Every row gives one point. Each copy is the shape, with its points in the same order, turned, moved and blurred by noise. Say if it was mirrored as well.

Shape (8 x 2)
[[-59 -45]
 [ -6  52]
 [-32 -34]
 [-18 -24]
 [-20  -4]
 [-93  -6]
 [ 40  64]
 [ -4  39]]
Copy 1 (8 x 2)
[[-53 -71]
 [-38  37]
 [-35 -51]
 [-25 -40]
 [-31 -22]
 [-99 -49]
 [  0  60]
 [-25  19]]
Copy 1 is: only turned
Copy 2 (8 x 2)
[[ 55 -53]
 [ 15  51]
 [ 29 -42]
 [ 19 -24]
 [ 23  -5]
 [ 94 -17]
 [-29  66]
 [ 12  36]]
Copy 2 is: mirrored

Shape (7 x 3)
[[ 70  47  14]
 [  3 -24  11]
 [-34 -54  43]
 [-67  73 -20]
 [ 19 -34  50]
 [ 65 -13   8]
 [-27 -44  -3]]
Copy 1 (7 x 3)
[[ 30 -11 -78]
 [-28 -43 -18]
 [-80 -56  16]
 [ 22  43  78]
 [-65 -47 -40]
 [  5 -63 -62]
 [-33 -75  23]]
Copy 1 is: mirrored
Copy 2 (7 x 3)
[[-52   5  66]
 [  7 -34   2]
 [ 50 -70  -6]
 [ 63  63  12]
 [  8 -71  34]
 [-52 -49  31]
 [ 32 -48 -32]]
Copy 2 is: mirrored
Copy 3 (7 x 3)
[[-42  58 -60]
 [ -3  -8   2]
 [-23 -52  44]
 [ 32  87  68]
 [-47 -31  -5]
 [-23   1 -57]
 [ 16 -31  23]]
Copy 3 is: mirrored
Copy 4 (7 x 3)
[[ 68  15 -43]
 [  1 -21  21]
 [-24 -12  74]
 [-70  47 -47]
 [ 36  -9  55]
 [ 59 -34  -4]
 [-31 -40  38]]
Copy 4 is: only turned

Shape (9 x 4)
[[  13  -41   23  -45]
 [ -11   34   60   39]
 [  11  -41  -63 -106]
 [ -59   50  -15   22]
 [ -49  -11   -7   65]
 [ -22   13   40   27]
 [ -69   13    0  -60]
 [ -15  -37   -1   11]
 [  -9    3   -5   54]]
Copy 1 (9 x 4)
[[ -5 -39  48  -4]
 [ 35  61  25 -56]
 [-48 -80 -22  53]
 [  5  53 -53 -51]
 [ 44   5 -31 -85]
 [ 27  37  17 -49]
 [-74   3 -12 -38]
 [ 27 -25  -5 -46]
 [ 62  15 -26 -47]]
Copy 1 is: mirrored
Copy 2 (9 x 4)
[[ -29  -46   10   28]
 [   0   40   84   23]
 [ -65  -45  -91  -13]
 [ -61   88   20   25]
 [ -11   70   12   87]
 [ -10   31   48   39]
 [-109   10    0   23]
 [ -18   13  -20   66]
 [   9   57   11   59]]
Copy 2 is: only turned

Shape (9 x 6)
[[ -9   2  30  12 -12  12]
 [ 22   8  87  99   1  22]
 [  0   0 118 -22  36 -37]
 [ 42  17 -13   2  24 -18]
 [ 10  22   5  63  62  49]
 [ -6  49  26  40  21 -24]
 [-40   1  32 -47 -40  29]
 [-25   2  16 -71 -19 -21]
 [-43 -17 -47  26  -6   5]]
Copy 1 (9 x 6)
[[-26  28  12   8  -2  -6]
 [-47  80  17  62  48  53]
 [ 72  57 -21  -2  32  12]
 [-16 -32 -44  19 -15  27]
 [-60  26 -47  80  12  -9]
 [  2  17  -7  61 -23  24]
 [-10  40  15 -44 -18 -46]
 [ 38  -3   2 -55 -26 -40]
 [-42 -43  30  31 -20 -46]]
Copy 1 is: only turned
Copy 2 (9 x 6)
[[ -46   34    7   -5   16    5]
 [-113   86   65   31   -7   31]
 [  -9   22   93  -41  -31   31]
 [   1   31  -14   45  -12   24]
 [ -35  110   20   52   31  -20]
 [ -33   19   47   49    6  -10]
 [ -30   -5   -1  -60   50    9]
 [   6  -29   -4  -42   17    9]
 [ -42   25  -50    3    8  -60]]
Copy 2 is: mirrored
Copy 3 (9 x 6)
[[  2  10  26  -6 -33 -10]
 [ 45  21 121 -31 -27 -37]
 [-56  23  65 -96 -14  16]
 [ 34  -6  14 -14  13  51]
 [ 46  60  73  28   9  24]
 [ 45  44  28 -49  -6   4]
 [-39  10 -16   1 -74  -2]
 [-50  -4 -40 -29 -37  24]
 [ 19  21 -26  38  15 -29]]
Copy 3 is: only turned
Copy 4 (9 x 6)
[[ -1   3  16  -3 -16 -10]
 [-13 -54  56  67 -68 -43]
 [-24  -5  71 -75 -39 -77]
 [-58  -8  -8  12  24 -41]
 [-56 -49  52  50  14  13]
 [-77   4  22  13 -37 -20]
 [ 37  50  33 -42  -2  17]
 [ -3  50   3 -71   9 -14]
 [-22 -17 -40   2 -10  43]]
Copy 4 is: only turned
